Each row of a before or after table is a point. One or more steps were done to the points. Then noise was added and the rows were shuffled. The steps act on columns, c1 being the first. Name the steps. A step turns or swaps two columns, mirrors them in a line or flattens them onto one, adds a multiple of one to another, or multiplies or shifts one. Angles are multiples of 10 degrees, from the lower column toward the higher: turns from -170 to 170, lines from 10 to 170 but not 90. Use the fewest steps. Two steps may share a column if one is a turn and the other turns, adds or multiplies; they go together, in the order done. Otherwise the lowest column goes first.
In the rows, zero is written as 128.

Before (10 x 3):
[[122 127 152]
 [154 123 162]
 [133 113 172]
 [125 106  85]
 [ 88 119 168]
 [124 109 164]
 [120 150 153]
 [131 123 103]
 [123 187 162]
 [ 91 136  88]]
After (10 x 3):
[[134 126  86]
 [125  62 114]
 [110  99 112]
 [173 117  94]
 [ 75 129 168]
 [117 154 156]
 [133 140 154]
 [128 137  85]
 [ 62 123  82]
 [115 123  98]]
Steps: multiply c1 by 1.6; turn c2 and c3 by 160 degrees

Before (12 x 4):
[[176 132 122  75]
 [127 152 122 157]
 [167 121  57 112]
 [159 118 108 112]
 [167 115 100 116]
 [152 100  80 130]
 [139  86  75 115]
 [144 178 155 154]
 [120  71 130 138]
 [141  69  91 136]
 [135 138 173 134]
 [131 141  97  95]]
After (12 x 4):
[[131 145  75 153]
 [119 123 126  88]
 [132 121 106 157]
 [128 140 183 136]
 [128  85 163 135]
 [128  62 146 119]
 [126  82 179 117]
 [125  93 121  93]
 [128 169 110 138]
 [124 113 143 117]
 [127 101 193 138]
 [125  99 142 125]]
Steps: flatten c1 and c4 onto the line at 80 degrees; turn c2 and c3 by -100 degrees

Before (8 x 6):
[[ 96  98 118 125 152 164]
 [115 123 123 147 108 160]
 [133  80 100  83 146 136]
 [102 119 154 131 115 173]
 [114 112 141 119 103 125]
 [153 116 143 123 122 121]
 [124 147 147 147  87 184]
 [146  79 146 124 105 121]]
After (8 x 6):
[[145 132 129 187 117 158]
 [130 115 114  95 145 176]
 [132  71 144 139 103 110]
 [168 151 146 204  95 167]
 [141 133 156 145 116 180]
 [137  73 100   8 129 134]
 [138 103 142 127 122 103]
 [118 117 141 130 107 135]]
Steps: add -0.5 times c1 to c2; turn c1 and c6 by -50 degrees; turn c4 and c5 by 20 degrees; multiply c4 by 2.5

Before (14 x 8):
[[157 102 179 133 144 148 150 139]
 [107 148  93 156 117 135 196  91]
 [135 111 115 119 116 143 132 121]
 [153 106 166 164 111 136 129 124]
 [129 164  87 164 109 147 200 116]
 [165 117 121 130 119 135 122 113]
 [172  99 172 155 130 158 124  50]
 [ 92  98 162 166 150  86 138 152]
 [140 140  39 152 122 154 123 153]
 [ 94 126 170 138 116 142 119 144]
 [116 152 163 148 150 109 132 132]
 [104 120 178 107 172 150 135 137]
 [173 100 174 166 142  78 190 143]
 [109 126 100 151 149 162 128 151]]
After (14 x 8):
[[115 129 129 116 120 137 165 113]
 [138 152 131 123 147 178 109 139]
 [131 145 115 151 152  90 115 123]
 [ 66 163 149 159 109 168  98 126]
 [114 164  94 105 112 108 149 130]
 [ 50 165 126 102 144  61 137 134]
 [111 154  73  96 131 118 170  47]
 [137 164 132  96 153  75  90 141]
 [131 105  75 117 170 112 105 114]
 [125 114 130 111 116 149 134 127]
 [ 82 156 155 149 119 156  74  96]
 [ 95 132  80 104 144 111 144 131]
 [152 138  88 129 118 109 106 150]
 [123 149 182 140 122 204 146 156]]
Steps: turn c1 and c7 by 120 degrees; swap c2 and c4; mirror c3 and c6 in the line at 110 degrees; add -0.5 times c5 to c8

Before (11 x 9):
[[105 153  89 129 106 154  64 140 196]
 [ 77 210 102  90 130  86 117 127  97]
 [130 117 112 158 133 117 124 121 147]
 [164 114 152 148 126 126 159 124 132]
 [127 178 138 118 133 138  73 135 188]
 [ 65 190 104 116 175 137  94 158 107]
 [ 59 173 124  88 127 149 100 131 115]
 [119 124 140 178 133 121 114  90 127]
 [158 129 127 135 128 123 107 114  94]
 [139  93 151 118 151 103 112 123 133]
 [146 124 114 133 152 133 136  78 133]]
After (11 x 9):
[[129 171 152 120 129 112 128 144  50]
 [197 170 143 124 124  80 144 103 117]
 [ 91 105 141 125 121 146 114 145 152]
 [152 162 101 104  90 122 131 147  37]
 [128 124 110 127 135 158 119 130 112]
 [138 121 137 117 124 177  98 102 115]
 [177 214 130 181 168 108 144  98 140]
 [111 128 112 124 147 130  80 110 129]
 [100 132 129 130 133 134 137  88 132]
 [192 197 126 123 172 112 174 109 119]
 [117  84 139 155 169 127 130 119 115]]
Steps: multiply c1 by -1; turn c2 and c3 by 20 degrees; turn c4 and c6 by 110 degrees; add 0.7 times c4 to c5; turn c7 and c9 by 130 degrees; turn c7 and c8 by -60 degrees

Before (14 x 11):
[[137 118 109 119 122 128 158 152 134 138 141]
 [136 137 117 135 156 124 116 142 124 127 132]
 [144 111 120 119 147 154 115 111 126 133 149]
 [140 139 130 119 117 117 110 112 110 127 146]
 [142 114 105 130 118 135 103 124 112 115 128]
 [146 150 162 114 121 126 101 107 149 111 144]
 [123 158 126 109 110 154 100 114 137 122 138]
 [134 127 121 103 130 132 175 122 125 166 112]
 [144  94 111 169 114 137 124 133 113 143 115]
 [108 143 146 139 128 142 101 118 113 105 145]
 [128 122 116 106 146 140  97 120 138 111 122]
 [  7 109 144 115 116 119 128 129 115 115 134]
 [144 133 130 113 121 146 129 127 117 102 125]
 [129 127 145 106 142 131  97 182 111 126 135]]
After (14 x 11):
[[113 134 131 144 125 132 155 131 107  74 116]
 [107 145  95 121 151 126 117 118 106 160 149]
 [146 118 156 127 122 128 133 107 119  97 131]
 [118 140 131 145 135 148 101 113 124 133 126]
 [121 161 147 133 143 154 129 136 107 155 142]
 [137 137 115 126  98 124 130 112 135 137 126]
 [189 115 118 149 151 125 116 231 123 130 134]
 [172 135  95 156 129 129 129 100 120 157 117]
 [121  89 162 115 128 138 142 111 168 131 113]
 [116 114 118 137 107 154 135 119 125 139 156]
 [113 145 136 146 139 119 131 121 132 145 150]
 [117 118 168 138 120 137 119 116 141 154 130]
 [123 123 123 134 106 137 117 131 105 163 125]
 [136 143 106 133 139 142 111 148 146 159 147]]
Steps: turn c8 and c11 by -20 degrees; turn c1 and c8 by -120 degrees; turn c4 and c9 by 130 degrees; add 0.3 times c4 to c2; turn c3 and c5 by 140 degrees; multiply c3 by 1.6; turn c7 and c10 by -100 degrees

Before (8 x 12):
[[155 185 130 126 134 111 108 158 123 140 100 128]
 [128 179 130 134 119 107 172 164 137 160 112 179]
 [ 80 128 100  95 146 154 129 100 101  85 207 128]
 [117 155 169 166 116 111 155 167 134 150 107 126]
 [149 114 122  87 188 139 144 134 151 115 161  92]
 [116 153 128 131 128  87 134 167 113 155  65 159]
 [143 115 101 113 185 147  88 125 171 148 150 127]
 [125 158 133 126 162 158 135 156 121 147 103 147]]
After (8 x 12):
[[105  86 129 129 141  95 153 159 153 156  76 129]
 [159 141 114 105  56 131  91 145 116 148 150  97]
 [128 140 131 135 134 106 184 138 121 159  75 149]
 [170 149 109  94  63 131 145 125 136 116 157  63]
 [123 121 128 130  98 159 146 149 142 148  89 117]
 [107 123 155 174 139 110 171 149 121 151  94  96]
 [182 132 128 128 127 114 126 165 140 140  64  99]
 [ 32 196 107  92 121 162 114 104 151  84 167  99]]
Steps: multiply c1 by 2; turn c2 and c11 by -60 degrees; flatten c3 and c4 onto the line at 60 degrees; turn c6 and c9 by 20 degrees; turn c5 and c9 by 150 degrees; turn c7 and c8 by -30 degrees; shift c12 by -30

Before (11 x 12):
[[ 94 114  81 179 123 133 106  92 166  91 183 126]
 [182 132 117  91 137 185 131 112 125 117 103 177]
 [157 107 134 147 146 171 154 102 127 156 175 125]
 [104 156 148 148 147 125 166 147 106  82 109 136]
 [140 158  85 176 139 160 123  98 164 171 161 134]
 [142 130 122 154 178 107 162 134 166  86 138 149]
 [ 85 115  83 121 183 156 155 148 142  92 130 146]
 [ 87 141 161 161 123 113 125  77 138 157 185 153]
 [147 112 108 159 120 144 119 145 169 173 154 171]
 [ 88 110  89  92 170  97  97 145 115 142 162 117]
 [168 113  81 119 147 116 138 130  91 150 153 168]]
After (11 x 12):
[[144 144  97 153  91 115 135  94 140 172 134 128]
 [108 134 150 160 189 107 164 101 143 116 152  89]
 [ 99  90 112 160 128  81  94 104 171  97 139 101]
 [160 109 104 161 136 118 166 118  82 175 123 148]
 [128 121 129 120 102  86 100 144 171 109 137  68]
 [186 118  83 105 139 121 102  89 126 167 131 127]
 [125 146  97 115  82 135  87 110  78 128 127  82]
 [116 131 132 145 173  72  77 117 188 162 144 145]
 [ 95  79 121  84  85 141 122 112 124 161 119  97]
 [107 108 102  95 110  89 149 101 108 100 153 116]
 [186 161 136 113 147 159  79 100 137 111 143 135]]
Steps: turn c5 and c8 by -60 degrees; turn c1 and c5 by -120 degrees; turn c2 and c6 by 130 degrees; turn c4 and c6 by -60 degrees; add -0.7 times c7 to c9; turn c3 and c7 by 60 degrees; turn c10 and c12 by -150 degrees; multiply c11 by 0.4

Before (8 x 14):
[[112 110 147 126 113  91 174 160  72  74 143 129 117  96]
 [ 97 171 163  92 134 114  99 117 111 148  85 141 110 140]
 [132 111  63 108 149 120 107 108 145 138 141 109 168  89]
 [195 114  92  73 176 115 112  76 165 126 123 125 169  91]
 [126 141 130 110 149  81 102 129 135 136  95 178 129 137]
 [ 96 103 122 134 122 120 143 159 118 101  97  99  95 147]
 [182 106 107 105 149 127  78 105 168 137 157 126 150  89]
 [ 88 160 148 140 129 122 164 166 140 142 100 124 108 141]]
After (8 x 14):
[[ 71 100  75 134 140 115 145  74 176 149 182 127 162 174]
 [129 143 132  99 140  82 154 130 133 141 149 175 135 128]
 [150 108 138 144 101  92  66 156  56  84 126 130 113 143]
 [ 91  96  84 165 137 124 170 104 181 137 148 126 142 180]
 [132 110 162  92 117 122 108 160 113 109 126  97  87 104]
 [ 67  93 145 143 139 118 140 107 148 147 144 111 152 171]
 [170 186 145  92 139 117 159 119 106 145 173 146 130 127]
 [159 173 159  97 137 127  85 167 146 137 122 124 124  99]]
Steps: turn c1 and c3 by -110 degrees; multiply c2 by 1.3; turn c2 and c13 by 20 degrees; turn c4 and c11 by -100 degrees; flatten c5 and c10 onto the line at 60 degrees; add 0.3 times c8 to c7; turn c7 and c14 by -160 degrees; multiply c9 by 1.3

Before (9 x 18):
[[ 84 133 165 148 137  88 164 117 139 175 109 152 151 137 177 145 112  88]
 [133  98  78 124 115 169 102 102 116  84 144 131 125 102 158 115 120 180]
 [140 109 141 164 109 151 120 119 105  86 178 134 131 133 129  99 137 157]
 [100 110 158 135 158 113 138 145 134 133  80 144 133 156 134 159 136 136]
 [152 171 151 148 107 157 118 139 145 181  85 141  85 127 130 123 138 121]
 [127  84 110 116 106 169  84 124 134 111 177 166 106  98 110  94 152 147]
 [ 91 172 146 134 149  82 126 143 117 143  52 145 158 152 149 126 124  64]
 [144 115 118 122  76 192 115 106 157  99 166 105 120  92  82 121 135 141]
 [ 94 123 137 166 178  91 132 108  98 181  93 146 161 159 125 145  96  98]]
After (9 x 18):
[[147 117 119 104  76 213 117 105 152  96 168 130 120  93  81 123 124 112]
 [ 99 114 157 141 158 112 138 145 132 137  81 129 132 156 133 156 119 105]
 [ 84 131 166 163 137  75 164 119 136 190 109 139 146 139 172 144 135  58]
 [131  99  74 133 119 180 105  99 122  70 143 120 119 104 160 114 134 147]
 [137 103 137 141 110 155 120 118 114  72 181 165 133 130 126  99 119 125]
 [ 97 122 136 165 181  82 127 109 105 198  93 156 166 162 127 145 153  70]
 [ 94 175 141 144 148  64 126 146 122 149  51 128 159 147 151 126 124  36]
 [152 170 152 142 104 163 122 137 137 194  87 145  80 129 133 124 114  91]
 [129  85 107 149 107 180  83 123 129 110 180 107 104  99 115  95  93 118]]
Steps: turn c12 and c17 by -160 degrees; turn c4 and c12 by 70 degrees; multiply c6 by 1.3; multiply c9 by 0.7; multiply c10 by 1.3; shift c18 by -30

Before (8 x 20):
[[126 146 120 112 142  88 116 133 160 113 106 101 146 130 150  93 140 150
  101 111]
 [111 142 127  92 136  85 101 157 125 157 102  96 135  95 124 131 168  29
  140 113]
 [171 134 131 162  65  97 188 147 112 116  99  94  92  88 138 203 123 151
  140 149]
 [139 180 113 162 123 119 149 104 101 136  95 163 143 118 138 119 129 152
  141 135]
 [110 136 123 122 142 149 162 121 122 141 112 113 114 166 145 100 161 126
  138 139]
 [140 150 124 159 136 124 117 115 101 113 154  87 139 108 138 119 121 123
  102 127]
 [127 122 106 136 133 176 138 130 158 101  96 111 138  89 111  95 148 104
  140 131]
 [128 160 125 129 113  84 117 158 106 121 104 102 119  94  52 102 126 149
  142 172]]
After (8 x 20):
[[131 163 132 119 117  15 117 161 103 117  96 146 125  92  50 101 126 146
  143 225]
 [115 142 148 157 132  18 106 155 127 155  89 143 109  92 121 133 165  25
  141 167]
 [114 133 150 124 145 177 162 119 122 144 106 141 134 166 147  98 160 126
  139 194]
 [170 135 102 104  64  49 190 149 112 120  90 162 139  84 137 199 123 153
  143 197]
 [140 181 158  78 133 107 149 105 100 133 111  84 145 117 139 118 131 152
  144 183]
 [125 129 183  86 134 246 135 129 160  96  95 125 121  87 109  97 141 102
  143 182]
 [125 148 155 126 142  29 115 133 156 115  96 133 102 129 150  92 147 150
  104 162]
 [142 154 123  93 138 116 120 115 102 114 137 158  89 105 141 116 119 126
  101 175]]
Steps: multiply c3 by 3; turn c3 and c4 by 150 degrees; multiply c6 by 2.5; turn c11 and c12 by -20 degrees; turn c12 and c13 by 140 degrees; shift c20 by 50

Before (11 x 24):
[[130 113 103 128 158 128 119 138 116 133 150 110  84 126 154 136 159 155
  134 109 141 143 151 135]
 [141 131 136 109 131 156 127  94 124 174 156 120 109 133 146 136 133 143
  131 128 144 158 168 113]
 [144 132 161 131 122 109 160 103 101 162 147 123 127 139 114 134 118 175
  118 146 125 159 152 113]
 [140 143 125 123 139 146 151 102 117 128 118 124 118 128 147 136 142 162
  126 116 136 156 163 130]
 [119  98 120 155 122  99 121 147 129 106 107 130 135 140 104 116 132 102
  103 127  71 104 131 126]
 [143  90 140 153 131 100 132 151 129 130  95 164 145 131  99 127 134 119
  105 144 120 109 114 116]
 [128 117 119 124 139 130 129 138 113 116 157 121 134 134 148 155 149 112
  125 112 141 136 115 136]
 [146 118 153 112  96 118 148 148 112 138 124 167 121 130 109 127 117 150
  103 154 106 146 138 126]
 [149 116 109 167 119 145 116 143 116 112 146 127 109 132 157 142 165 126
  120 126 129 117 101 124]
 [113 113 133 146 129  99 125 153 144  97 106 139 126 116  92 102 118 116
   89 123 100 110 104  96]
 [120 113 161 166 130 107 107 139 151  98 147 155 123 122 146 171 165  96
  123 145 114 117 109 130]]
After (11 x 24):
[[139 133 125 122 139  88 112  97 117 129 119 116 118 128 147 136 148 162
  126 116 134 156 126 131]
 [144 117 162 131 121 118 116  89 101 163 147 150 127 139 113 135 127 176
  118 146 127 159  99 113]
 [118 147 120 154 122 140 143 141 130 107 107 112 134 139 103 116 104 102
  103 127  87 104 102 126]
 [121 168 161 166 130 155 131 151 151  90 147 173 123 122 146 171 133  96
  123 145 118 118 120 131]
 [149 166 109 166 119 144 139 145 116 113 146 108 109 132 156 142 136 126
  119 127 128 118 156 124]
 [140 131 136 109 131  79  96 117 123 174 156 153 109 133 146 136 133 143
  131 128 139 158 133 113]
 [143 153 140 153 131 154 150 131 129 118  94 232 145 131  99 127  98 119
  104 145 123 108 111 116]
 [113 127 133 146 129 164 151 139 144  96 106 128 126 117  92 102 110 116
   89 124 109 110 115  96]
 [128 152 119 124 139 139 138 131 113 119 157  96 134 134 148 154 128 112
  125 112 137 136 136 136]
 [130 163 104 128 158 107 135 140 116 139 149  82  84 126 154 136 131 154
  133 109 137 143 117 135]
 [147 123 153 113  96 124 154 116 112 124 124 248 122 130 108 127 114 150
  103 154 113 146 114 125]]
Steps: mirror c2 and c17 in the line at 60 degrees; turn c6 and c23 by 120 degrees; turn c7 and c8 by -70 degrees; turn c10 and c12 by 20 degrees; multiply c12 by 3; multiply c21 by 0.7

Before (11 x 32):
[[108 156 122 102 163 134 109 104 126 138  74 137 102 102 113 101 184 169
   78 121 154 188 134 142 122 163 109 129  97 148 131 158]
 [131 135 133 124 172 155 128 135 115 154 147  91 107 138 149 159 127 139
  115 162 129 104 121 112 109 117  90 119 115 133 109 156]
 [117 119 156 123 159 190 127 175  95 118 120 120 130 134 144 167 163 151
  123 159 125 135 172 141 124 124 137 146 170 117 151 111]
 [142 137 103 132  98 161 132 108 112 126 140 134  95 151 143 123 103  75
  146 133 166 123  69  90 130 139 109 124 146 173 150 107]
 [ 77  89 151 106 178 119 143  88 101  76 182 139 111 151 105 117 158  84
  105 148 127 126 152 117 170 170  79 134  89 145 108 116]
 [128 100 174  95 162 112 160 124 146 142 121  98  98  98 125 147 136 108
  134 107 114  99 182 141 155 112  93 126 148 108 163 114]
 [132 106  96 101 120 151 109 111 105 147  96 110 122 154 159 105 138 128
  114 154 148 152 192 138 163 165 135 108 120 118  90 158]
 [183  71 158  57 176 143 114 146 172 143 134 187 106 169 113  87 104 105
  107 138 142 143  95  89 137 150  62 128 142 148  70  94]
 [ 70 148 140 139 113 149 142 128 120  90 170 140 182 127 130  96 120 153
  147 119 139 125 102 132  76 149  95 100  88 124 128 191]
 [111 135 167  96 144 154 157 137 155 143 125 141 137 121 100 176  97 146
  130 160 122 152 181 165 129 124 131 108 132 125 117  82]
 [136 134 144 151 138 102 122 130 132 144 149 130 117 140 161  84 118 109
  162 141  82 165 142 142 137 117 116 139  89  70  95 115]]
After (11 x 32):
[[119 137 172  96 162 114 188 114 147 122 120 100  99 154 125 179 138 104
  135 109 113 100 183 155 157 111  92 125 117 110 164 117]
 [139 134  94 102 121 152  96 123 107 141  96 108 122 102 160  71 141 116
  115 152 146 150 193 152 161 163 134 109 153 117 101 158]
 [137  90 103 134  97 160 162 117 109  85 136 132  98 102 145 116 105  97
  144 130 166 123  71 116 127 139 108 124 123 175 156 107]
 [122 142 122 103 165 137  61  96 125 167  75 138 102 146 113  61 183 149
   78 118 153 189 133 101 121 162 110 129 109 147 104 157]
 [125 110 130 126 174 157 109 139 115 150 145  91 107 124 146 204 127 114
  118 164 129 101 123 119 110 119  86 116 134 135 106 158]
 [188  78 158  57 177 141 137 158 168 119 133 186 105  97 115  24 104 102
  103 138 140 144  95 178 139 151  60 125 183 152 103  94]
 [ 78 112 152 106 176 118  87 102 103  61 181 141 112  96 105  98 157 137
  106 147 129 124 153 167 171 167  81 137 120 148  86 114]
 [117 166 169  99 136 154 162 134 154 152 123 141 137 140 100 249  97 128
  131 160 123 153 181 128 131 125 131 110 139 123 121  83]
 [ 66 138 138 140 115 151  80 127 118 124 167 141 185 129 132  45 118 175
  147 118 139 126 104 108  77 147  91  98 101 124  98 193]
 [147 144 141 152 139 104  59 136 132 126 149 133 114 116 160  17 118 105
  164 142  81 165 143 125 137 118 115 138 127  71  77 113]
 [120 139 159 127 156 190 189 175  96 136 121 123 133 138 140 228 163 150
  122 155 124 136 173 137 123 122 136 150 141 117 173 111]]
Steps: add 0.3 times c22 to c1; turn c2 and c24 by -80 degrees; add 1.5 times c29 to c7; turn c29 and c31 by 50 degrees; mirror c8 and c14 in the line at 10 degrees; turn c10 and c18 by -50 degrees; multiply c16 by 2.5

Before (9 x 48):
[[ 97 116 140  88 128 111 113 138  97  56 112 124 130 189  86 104 162 180
   99  90 175 161 103  83 157 126 145  97 101  97 146 141 166 109 165 178
   94 120 132 144 138 111 129 178 154  80 143 153]
 [ 80 151  83 133 147 150 106 133 124 137 141  96  82 118 130 105 133  89
  121 173 117 125 137 167  59  97 103 122  91 114 117 105  89  74 130 116
  158 150 154 139 185 200  71 115 116 135  94 116]
 [101 149 119  87 113 139  98 120 106  95 127 146 118 163  88 114 160 177
   99 102 163 157  74 139 145  89 119 106 100  97 115 106 171 132 155 190
  106 153 130 148 118 175 134 167 179 109 159 146]
 [133 106 148 110 112  71 170 167 125 113 113 148 173 126 109 152 162 169
   85  85 186 122 114 117 146 160 129 115  92 145 139 154 130 104 158 117
   76 115 100  79  80  77 147 128 145 106 104 184]
 [117 141 120 116  98  87 179 170 112 132 120 121 188 115 140 169 102 126
  137  97 175  69 111 145 114 147 146 158 147 147 160 114 122  92 149 121
   98 116 147  83 123 119 143 131 109 110 100 183]
 [116 167 106 157 165 156 126 143 121 136 191 122 132 133 118 139 109  99
  156 142 128  88 135 162  65 151 116 120 149 122  77 124 118  94 144 106
  152  96 184 128 114 167 105 101 118 149 105 110]
 [ 90 127  51 129 134 131 113 111 117 112 100  82 123 128 110  86 136  78
   83 126 108 129 115 172 105 113 105  91  97  91 110  67 105  75 110 118
  160 133 121 160 149 122  89 146 129 148 120 127]
 [124 170 103 141 150 135 140 139 140 156 165 108 127  88 159 134 106 110
  138 107 148 100  99 147  80 136 129 161 169 138  72 109  45  84 115 134
  137 113 157 160 133 161 109 107 100 132 134 103]
 [109 176 117 151 128 125 180 144 125 144 161 178 166  96 145 145  87  94
  168 104 146  85 133 132  99 122 130 156 125 157  96 130  84  96 122 145
  120 134 159 104 151 130 118 121 100 154  93 136]]
After (9 x 48):
[[143 104 148 109 114  75 171 166 125 124 116 150 178 143 112 112  91 170
   82  82 157 113 115 122 117 156  78 114  94 144 137 152 130 108 158 117
   74 114 101  77  79  77 149 128 145 107 104 183]
 [103 149 117  82 113 139  99 116 107  82 126 146 118 112  86 143 102 178
   97 102 148  88  76 142  82  89 112 135  98 100 112 110 173 102 158 191
  104 156 129 144 118 177 137 163 178 107 156 146]
 [144 167 105 156 164 155 125 144 121  85 190 122 135  73 118 117 142  98
  158 142 148 167 138 164 160 156 123 133 152 123  79 124 118  96 142 106
  150  96 189 131 113 170 107  97 117 148 104 110]
 [167 138 120 112  99  86 180 170 113 166 115 122 188 134 140  81 145 122
  137  97 145 166 112 144 149 148  66 156 148 147 162 110 117 119 152 120
  100 118 150  85 123 120 144 129 108 111 101 188]
 [179 170 105 142 148 131 142 141 143 101 165 107 127 127 162 118 152 110
  134 105 140 150 102 149 204 135 101 151 171 134  71 110  46 117 116 134
  139 112 156 159 129 162 109 106  99 134 131  99]
 [160 172 115 146 127 123 180 141 121 114 159 179 168 133 139 104 167  92
  169 101 143 163 127 131 177 123  97 161 124 157  94 129  82 116 120 146
  120 134 159 104 148 128 112 125 101 159  92 134]
 [142 152  82 132 147 151 104 136 123 129 141  93  85  88 126 149 127  87
  121 174 145 138 140 169 183  98 145 161  91 116 118 107  88  67 130 113
  155 151 155 141 183 203  73 113 115 134  92 116]
 [114 114 141  85 131 111 116 140 101  74 110 122 127 102  87 160 101 178
   97  90 131  80 102  86  44 127  86 132 100  94 144 144 168  80 161 177
   96 122 132 143 136 109 129 175 155  79 144 151]
 [138 131  49 129 138 135 113 114 119  91  97  86 122 111 112 170 129  78
   83 125 138 132 116 174 140 110 156 128  93  90 113  65 106  52 110 112
  159 133 120 163 152 120  90 148 130 150 123 129]]
Steps: turn c1 and c28 by -50 degrees; turn c1 and c34 by 50 degrees; add 1 times c31 to c10; multiply c14 by 1.3; turn c14 and c25 by -130 degrees; turn c16 and c17 by -170 degrees; turn c21 and c22 by -160 degrees; turn c21 and c27 by 120 degrees
